Each point is reached from the start by the listed moves, each made once or not at all, plus a little noise. Is the number of moves made odd or even? Then give how often each move was made.
(in the rows, 128 means zero)

Moves:
(1): [117  93  84 147 100]
(2): [109 114 107  61 140]
(3): [169 163  80 121 125]
Start: [124 129 156  80 126]
Points:
[109  87 111 100  95] => odd (1, 0, 0)
[ 94  82  91  34 116] => even (1, 1, 0)
[124 133 159  79 127] => even (0, 0, 0)

Moves:
(1): [101 142 124 108 133 156 154 143 155]
(2): [126 132 129 141 103  89 107 107 115]
(3): [145 144 145 122 134 123 147 145 119]
(4): [127 113 146 139 108 106 126 141 146]
(5): [138 151 111 176 139  74 158 150 123]
(6): [126 134 150 141 137 102 120 128 122]
(7): [145 128 121 145 145 144 152 107 145]
(8): [132 124 146 159 117 135 136 131 116]
(9): [122  96 176  86 126 131 145 145 105]
Start: [122 135  97 124 118 111  97 123 124]
Points:
[ 91 160 118 127 104  74  94 116 132] => odd (1, 1, 0, 0, 0, 1, 0, 0, 0)
[114 135 157 165 113  15 161 148 138] => odd (1, 1, 0, 1, 1, 1, 1, 0, 1)
[107 171 112 109 103  97 119 134 128] => odd (1, 1, 1, 0, 0, 0, 0, 0, 0)
[142 146 169 135 142  28 152 180  78] => even (0, 0, 1, 0, 1, 1, 0, 0, 1)
[143 133 185 144 124   7 149 192 100] => odd (0, 0, 1, 1, 1, 1, 0, 0, 1)

Moves:
(1): [124 134 132 132 130 130 173 102 109  93 101 129 108 124 114 105  92 105
 102 153]
(2): [124 131 148 113 120 144 139 134 149 128 144 125 119 132 143 131 128 109
 155 142]
(3): [132 128 142 149 141 114 153  99 131 117 160 147 132 124 135 126 146 124
 135 123]
(4): [138 117 120 175 107 155  98 134 178 123 133 102 115 122 101 134 113 124
 105 129]
(5): [122 138 144 159 130 148 129 163 143 125 117 119 120 136 130 156 147 127
 148 105]
(6): [148 146 138  97 156 133 144 143 123 128 120 129 130 133 114 113 155 129
 138 107]
(7): [134 117 121 168 134 103 107 139 113 151 139 125 122 148 120 123 142 146
 149 149]
(8): [149 152 108 114  96 152 136 150  90 101 112 137 118 111 118 153 149 144
 110 143]
(9): [135 138 152 122 108 125 129 125 115 136 130 113 134 117 140 115 128 136
 116 149]
(10): [116 122 101 121 116 133 105 133 128 135 114 107 114 111 137 129 149 130
  94 138]
(11): [158 139 127 138 129 139 132 123 162 119 143  96 137  85 135 132 116 138
 154 117]
(12): [ 83 139 120 114 118 135 131 143 133  96 137 120 159 126 167 136 107 129
 130 122]
(13): [134 147 129 159 111  89 104 130 118 129 126 135 127 163 138 163 158 142
 151 141]
(14): [119 137 132 154 117 143 114 116 131 140 108 118 136 135 124 111 118 124
 121 135]
(15): [107 119 122 146 111 112 144 132 167 163 137 125 129 130 129 121 133 143
 137 133]
(16): [137 108 128 110 151 119 120 119 128 153 134 111 127 151 154  96 105 140
 148 112]
(17): [111 155 129 182 130 115 124 142 123 130 121 169 115 124 136  97 112 131
 105 162]
(18): [139 122 127 127 120 125 133 120 112 118 116 119 143 131 128 119 114 107
 122 103]
(19): [109 154 100 133 156 157 110 132 123 103 176 133 105 116 103 137  98 109
 130 110]
(20): [122 137 145 130 114 130  87 116 125  95 127 132 115 116 122 117 117 129
 143 131]
Start: [122 113 130 130 113 107 108 131 129 150 102 134 124 156 146  81 120 127
 123 149]
Points:
[128 212 165 164 158 162 153 137  77  33 122 179  47 144 136  26  71  74
 155 130] => odd (1, 1, 1, 0, 1, 1, 0, 1, 0, 0, 0, 0, 0, 0, 0, 1, 1, 1, 1, 1)
[ 98 180 123 191  97  61 154 123  67  71  97 188 113 181 218  58  93 146
 110 210] => odd (1, 0, 1, 0, 0, 0, 0, 1, 0, 0, 0, 1, 1, 0, 0, 1, 1, 0, 0, 0)
[134 154 124 238 109  61  59 164 189 249 111  89 101 182 199  18 153 176
 192 199] => even (0, 1, 0, 0, 0, 1, 1, 0, 0, 1, 1, 0, 1, 1, 1, 1, 1, 0, 0, 0)
